Rows are points. The points of each table are mixes of a few directions, plus a little noise. How many directions does each table use, and how many do they share? Where both have some left over, give the other angles between the two spaces (their principal angles), to ten degrees, smallest first.

First:
array([[-0.020, -0.093, -0.050],
       [-0.007,  0.036,  0.023],
       [ 0.024,  0.037,  0.016],
       [ 0.016,  0.052,  0.027],
       [-0.029, -0.003,  0.006],
       [ 0.018, -0.029, -0.022]])
Second:
array([[ 0.081, -0.042, -0.045],
       [-0.009,  0.023,  0.016],
       [-0.006,  0.012,  0.009],
       [ 0.018,  0.034,  0.016],
       [-0.028,  0.027,  0.023],
       [-0.057, -0.054, -0.017]])
Directions: first 2, second 2, shared 2

First:
array([[ 0.008,  0.003, -0.077,  0.057,  0.042, -0.061,  0.013,  0.038],
       [ 0.021,  0.011, -0.009,  0.048,  0.010, -0.030, -0.030,  0.002],
       [-0.007, -0.016, -0.009,  0.046, -0.002, -0.033, -0.020, -0.002],
       [-0.053, -0.003,  0.061, -0.031, -0.039,  0.043,  0.001, -0.006],
       [ 0.028,  0.040, -0.017, -0.047,  0.026,  0.029,  0.030,  0.020],
       [ 0.011, -0.038,  0.013,  0.032, -0.019, -0.024, -0.036, -0.036],
       [ 0.031,  0.036,  0.043, -0.003, -0.008,  0.025, -0.034, -0.012],
       [-0.038, -0.032, -0.005, -0.103, -0.011,  0.051,  0.075, -0.003]])
Second:
array([[ 0.020, -0.001,  0.054, -0.018, -0.011,  0.022, -0.011, -0.011],
       [-0.018,  0.016, -0.008,  0.033, -0.041,  0.006, -0.035, -0.023],
       [-0.022,  0.011,  0.010, -0.011,  0.019,  0.004,  0.035,  0.045],
       [ 0.074, -0.011, -0.009,  0.023, -0.013, -0.013, -0.003, -0.021],
       [-0.029,  0.014, -0.015,  0.018, -0.014,  0.001, -0.004,  0.006],
       [-0.064, -0.009, -0.025, -0.114,  0.006,  0.057,  0.122,  0.046],
       [-0.056, -0.019, -0.028,  0.012,  0.053, -0.045, -0.074, -0.031],
       [ 0.028,  0.013,  0.022,  0.036, -0.021, -0.002, -0.023, -0.005],
       [ 0.068, -0.015, -0.001,  0.020,  0.023, -0.029, -0.007, -0.006]])
Directions: first 4, second 5, shared 3; angles 60

First:
array([[-0.002,  0.009, -0.009, -0.008,  0.032, -0.008, -0.002,  0.010,
         0.046,  0.018,  0.023, -0.046],
       [ 0.002, -0.001, -0.022,  0.033, -0.022,  0.041, -0.050,  0.022,
        -0.039, -0.090,  0.018,  0.037],
       [ 0.000, -0.020,  0.009,  0.043, -0.021,  0.005, -0.019,  0.026,
        -0.011, -0.056,  0.018,  0.055],
       [-0.024, -0.001, -0.040,  0.022,  0.023, -0.018, -0.016,  0.033,
        -0.062, -0.015,  0.011, -0.058],
       [ 0.046,  0.016,  0.018, -0.004, -0.015,  0.039,  0.031, -0.006,
        -0.029,  0.016, -0.001,  0.041],
       [ 0.028,  0.029,  0.003, -0.023,  0.006,  0.023,  0.036, -0.020,
         0.002,  0.067, -0.008, -0.023],
       [ 0.032, -0.014,  0.006, -0.013,  0.078, -0.029,  0.001,  0.072,
         0.005, -0.070,  0.073, -0.020],
       [ 0.017,  0.029, -0.007,  0.021, -0.015,  0.042,  0.013, -0.010,
         0.024,  0.056,  0.005, -0.008],
       [-0.062, -0.033,  0.026, -0.018, -0.032, -0.079,  0.031, -0.056,
         0.011,  0.082, -0.078, -0.002],
       [-0.036, -0.014,  0.017, -0.055, -0.033, -0.017, -0.023, -0.070,
         0.052, -0.007, -0.060,  0.024]])
Second:
array([[-0.004,  0.001, -0.012, -0.015,  0.007, -0.022, -0.013, -0.012,
         0.000,  0.002, -0.007,  0.005],
       [-0.040, -0.016, -0.024, -0.040, -0.011, -0.047, -0.009, -0.025,
         0.008, -0.021, -0.010,  0.020],
       [ 0.000,  0.005, -0.023, -0.027,  0.019, -0.042, -0.029, -0.022,
        -0.002,  0.010, -0.015,  0.006],
       [-0.108, -0.061,  0.019, -0.009, -0.100,  0.031,  0.082,  0.014,
         0.030, -0.094,  0.030,  0.031],
       [ 0.073,  0.031,  0.034,  0.061,  0.028,  0.066,  0.003,  0.035,
        -0.015,  0.043,  0.011, -0.034],
       [ 0.080,  0.038,  0.019,  0.046,  0.046,  0.039, -0.019,  0.021,
        -0.019,  0.055,  0.000, -0.032],
       [-0.024, -0.017,  0.020,  0.017, -0.036,  0.037,  0.038,  0.019,
         0.008, -0.028,  0.017,  0.002],
       [ 0.071,  0.035,  0.011,  0.034,  0.046,  0.024, -0.024,  0.013,
        -0.017,  0.051, -0.004, -0.027],
       [-0.021,  0.000, -0.048, -0.063,  0.024, -0.090, -0.049, -0.047,
         0.000,  0.005, -0.028,  0.020],
       [-0.065, -0.032, -0.012, -0.033, -0.040, -0.024,  0.020, -0.013,
         0.015, -0.046,  0.003,  0.025],
       [ 0.037,  0.016,  0.015,  0.029,  0.016,  0.029, -0.001,  0.016,
        -0.008,  0.022,  0.004, -0.017]])
Directions: first 6, second 2, shared 0; angles 30, 60

First:
array([[ 0.037,  0.008,  0.004, -0.008, -0.033,  0.012,  0.021,  0.012,
        -0.003, -0.016, -0.004, -0.005, -0.014,  0.007, -0.022,  0.007,
         0.022, -0.013,  0.010, -0.020],
       [ 0.048,  0.005,  0.007,  0.028, -0.030,  0.028,  0.002,  0.016,
        -0.011, -0.033,  0.001,  0.023,  0.030,  0.020, -0.025,  0.022,
         0.012,  0.007,  0.034, -0.020],
       [-0.028, -0.025, -0.027,  0.032,  0.098,  0.005, -0.013, -0.035,
        -0.013,  0.043, -0.007,  0.035,  0.034,  0.032,  0.058, -0.037,
        -0.004, -0.021, -0.028,  0.017],
       [-0.077,  0.035,  0.031, -0.023, -0.056,  0.075, -0.024,  0.034,
        -0.004,  0.015, -0.103,  0.028,  0.038, -0.107,  0.087,  0.002,
        -0.022,  0.046,  0.007,  0.092],
       [ 0.030,  0.033,  0.006, -0.015, -0.068,  0.022,  0.032,  0.003,
         0.006,  0.012, -0.019, -0.009, -0.052,  0.022, -0.018,  0.009,
         0.017, -0.012, -0.015, -0.019],
       [-0.018, -0.023, -0.017, -0.037,  0.059, -0.028,  0.021, -0.016,
         0.000,  0.024, -0.001, -0.025, -0.031, -0.014,  0.026, -0.042,
         0.022, -0.044, -0.032,  0.003],
       [ 0.035, -0.001,  0.015, -0.007, -0.027,  0.068,  0.014,  0.043,
        -0.025, -0.040, -0.060,  0.029,  0.054, -0.053,  0.029, -0.002,
         0.041, -0.011,  0.045,  0.018],
       [-0.026, -0.012, -0.016,  0.027,  0.043, -0.085, -0.031, -0.042,
         0.024,  0.019,  0.090, -0.025, -0.029,  0.063, -0.051,  0.014,
        -0.051,  0.023, -0.026, -0.029],
       [ 0.024, -0.030,  0.004, -0.046,  0.008, -0.058,  0.015,  0.020,
         0.006, -0.050,  0.045, -0.054, -0.021, -0.038, -0.052,  0.000,
         0.023, -0.019,  0.024, -0.028],
       [-0.026,  0.012, -0.007,  0.049,  0.006, -0.039, -0.037, -0.035,
         0.019,  0.026,  0.057,  0.005, -0.009,  0.068, -0.033,  0.027,
        -0.060,  0.043, -0.020, -0.013]])
Second:
array([[-0.034, -0.032, -0.006, -0.011,  0.057, -0.044, -0.020, -0.014,
         0.006,  0.003,  0.033, -0.015,  0.002, -0.016,  0.003, -0.006,
        -0.014, -0.003, -0.010,  0.009],
       [ 0.035,  0.033, -0.007,  0.019, -0.040, -0.027,  0.014,  0.017,
         0.008, -0.027,  0.025, -0.034, -0.004,  0.030, -0.056, -0.009,
        -0.011,  0.028,  0.030, -0.038],
       [-0.002, -0.002, -0.007,  0.003,  0.014, -0.040, -0.004,  0.000,
         0.007, -0.012,  0.032, -0.026, -0.001,  0.006, -0.027, -0.008,
        -0.013,  0.013,  0.009, -0.014],
       [-0.027, -0.025, -0.018, -0.001,  0.064, -0.108, -0.022, -0.009,
         0.018, -0.022,  0.084, -0.061,  0.000,  0.000, -0.049, -0.020,
        -0.035,  0.022,  0.011, -0.022],
       [-0.009, -0.009, -0.003, -0.002,  0.018, -0.020, -0.006, -0.004,
         0.003, -0.002,  0.015, -0.009,  0.000, -0.003, -0.005, -0.003,
        -0.006,  0.002, -0.001, -0.001],
       [ 0.033,  0.031,  0.028, -0.001, -0.088,  0.164,  0.029,  0.011,
        -0.028,  0.038, -0.128,  0.096,  0.001, -0.005,  0.082,  0.032,
         0.053, -0.037, -0.021,  0.039],
       [-0.023, -0.022, -0.006, -0.007,  0.042, -0.040, -0.014, -0.009,
         0.006, -0.001,  0.030, -0.017,  0.001, -0.009, -0.005, -0.007,
        -0.013,  0.001, -0.005,  0.002],
       [ 0.027,  0.025,  0.020,  0.000, -0.067,  0.117,  0.022,  0.009,
        -0.020,  0.025, -0.091,  0.067,  0.000, -0.002,  0.055,  0.022,
         0.038, -0.025, -0.013,  0.026]])
Directions: first 5, second 2, shared 1; angles 30

First:
array([[ 0.026, -0.016,  0.020, -0.028,  0.013,  0.030,  0.021,  0.023,
         0.020, -0.025, -0.028,  0.033,  0.069,  0.051,  0.032, -0.004,
         0.059,  0.044, -0.022, -0.022,  0.087,  0.022,  0.056, -0.027,
         0.007,  0.049,  0.048,  0.061, -0.016,  0.009,  0.080, -0.037],
       [ 0.002,  0.022, -0.037, -0.025, -0.006,  0.055, -0.001,  0.010,
         0.004,  0.010,  0.020,  0.005, -0.047,  0.003, -0.025,  0.005,
         0.016,  0.006, -0.020, -0.005,  0.019,  0.011, -0.045,  0.016,
        -0.006, -0.004,  0.020, -0.009,  0.004,  0.026,  0.001,  0.013],
       [-0.021,  0.073,  0.011,  0.057, -0.008, -0.034,  0.011, -0.034,
         0.016,  0.033, -0.014, -0.013,  0.026,  0.017, -0.006, -0.021,
        -0.079, -0.026,  0.114,  0.016, -0.076, -0.043, -0.004,  0.021,
         0.013, -0.033, -0.056, -0.062,  0.005, -0.016, -0.015,  0.011],
       [-0.023, -0.033,  0.006, -0.024,  0.011,  0.017,  0.009,  0.025,
         0.029, -0.025,  0.004,  0.044,  0.006,  0.007,  0.008,  0.023,
         0.028, -0.022, -0.031,  0.010,  0.018, -0.012,  0.013,  0.014,
        -0.012,  0.007, -0.028,  0.018, -0.019, -0.015, -0.005,  0.022],
       [ 0.031,  0.029, -0.035, -0.010, -0.015,  0.048,  0.004, -0.011,
        -0.019,  0.008,  0.004, -0.037, -0.037, -0.021, -0.029, -0.011,
         0.011,  0.029, -0.014, -0.009,  0.012,  0.014, -0.049, -0.004,
         0.000,  0.000,  0.056, -0.014,  0.009,  0.031,  0.018, -0.027],
       [-0.022,  0.005,  0.023,  0.024, -0.002,  0.017,  0.061, -0.016,
         0.053, -0.052, -0.043,  0.013,  0.061, -0.032, -0.005,  0.010,
        -0.013, -0.047,  0.046,  0.045, -0.052, -0.087,  0.003,  0.027,
        -0.010, -0.009, -0.061, -0.040, -0.043, -0.050,  0.007, -0.022],
       [-0.011, -0.096, -0.020, -0.037,  0.004, -0.032, -0.058,  0.024,
        -0.053, -0.005,  0.057, -0.011, -0.105, -0.065, -0.010,  0.033,
         0.029, -0.019, -0.124, -0.002,  0.001,  0.045, -0.028, -0.005,
        -0.022, -0.012,  0.004,  0.028,  0.019,  0.004, -0.086,  0.044],
       [ 0.018,  0.017,  0.032,  0.043,  0.003, -0.102, -0.046, -0.021,
        -0.050,  0.056,  0.000, -0.034,  0.026,  0.041,  0.034, -0.035,
        -0.050,  0.035,  0.052, -0.033, -0.009,  0.049,  0.053, -0.041,
         0.030,  0.001,  0.018,  0.017,  0.041,  0.011, -0.001, -0.004]])
Second:
array([[-0.002,  0.001,  0.001, -0.003,  0.001,  0.009,  0.007,  0.002,
         0.009, -0.006, -0.004,  0.007,  0.008,  0.003,  0.001,  0.001,
         0.004, -0.002,  0.001,  0.002,  0.003, -0.007,  0.001,  0.003,
        -0.002,  0.002, -0.003,  0.000, -0.005, -0.002,  0.006, -0.001],
       [ 0.029, -0.013, -0.014,  0.039, -0.014, -0.129, -0.107, -0.035,
        -0.130,  0.087,  0.057, -0.104, -0.108, -0.045, -0.006, -0.030,
        -0.068,  0.031, -0.020, -0.038, -0.053,  0.091, -0.024, -0.045,
         0.019, -0.035,  0.046, -0.005,  0.081,  0.035, -0.091,  0.021],
       [-0.012,  0.006,  0.005, -0.017,  0.006,  0.056,  0.046,  0.015,
         0.057, -0.038, -0.025,  0.045,  0.047,  0.019,  0.003,  0.013,
         0.030, -0.013,  0.008,  0.016,  0.023, -0.040,  0.010,  0.019,
        -0.008,  0.015, -0.020,  0.002, -0.035, -0.016,  0.040, -0.009],
       [-0.004,  0.002,  0.002, -0.006,  0.002,  0.019,  0.015,  0.005,
         0.019, -0.013, -0.008,  0.015,  0.016,  0.006,  0.001,  0.004,
         0.010, -0.005,  0.003,  0.005,  0.008, -0.013,  0.003,  0.007,
        -0.003,  0.005, -0.007,  0.001, -0.012, -0.005,  0.013, -0.003],
       [-0.024,  0.011,  0.011, -0.033,  0.012,  0.109,  0.090,  0.030,
         0.109, -0.073, -0.047,  0.087,  0.091,  0.037,  0.005,  0.025,
         0.058, -0.026,  0.016,  0.032,  0.045, -0.076,  0.020,  0.038,
        -0.016,  0.030, -0.038,  0.004, -0.068, -0.030,  0.076, -0.018],
       [ 0.018, -0.008, -0.008,  0.024, -0.009, -0.081, -0.066, -0.022,
        -0.081,  0.054,  0.035, -0.065, -0.067, -0.027, -0.004, -0.019,
        -0.043,  0.020, -0.011, -0.023, -0.033,  0.056, -0.015, -0.028,
         0.012, -0.022,  0.028, -0.003,  0.050,  0.022, -0.057,  0.013],
       [-0.007,  0.003,  0.003, -0.009,  0.003,  0.031,  0.025,  0.008,
         0.031, -0.021, -0.014,  0.025,  0.026,  0.010,  0.001,  0.007,
         0.016, -0.008,  0.005,  0.009,  0.013, -0.022,  0.006,  0.011,
        -0.005,  0.009, -0.011,  0.001, -0.020, -0.009,  0.022, -0.005],
       [ 0.004, -0.002, -0.002,  0.006, -0.002, -0.018, -0.014, -0.005,
        -0.018,  0.012,  0.008, -0.015, -0.015, -0.006, -0.001, -0.004,
        -0.009,  0.004, -0.003, -0.006, -0.007,  0.013, -0.004, -0.006,
         0.002, -0.005,  0.006, -0.001,  0.011,  0.004, -0.013,  0.003],
       [-0.017,  0.007,  0.008, -0.023,  0.008,  0.078,  0.064,  0.021,
         0.078, -0.052, -0.034,  0.062,  0.065,  0.026,  0.003,  0.018,
         0.041, -0.019,  0.011,  0.022,  0.032, -0.054,  0.014,  0.027,
        -0.011,  0.021, -0.027,  0.003, -0.049, -0.021,  0.054, -0.012],
       [ 0.016, -0.007, -0.008,  0.022, -0.008, -0.074, -0.061, -0.019,
        -0.074,  0.050,  0.032, -0.059, -0.061, -0.025, -0.004, -0.017,
        -0.039,  0.017, -0.011, -0.022, -0.030,  0.052, -0.014, -0.025,
         0.010, -0.020,  0.026, -0.003,  0.046,  0.020, -0.052,  0.012]])
Directions: first 5, second 1, shared 1
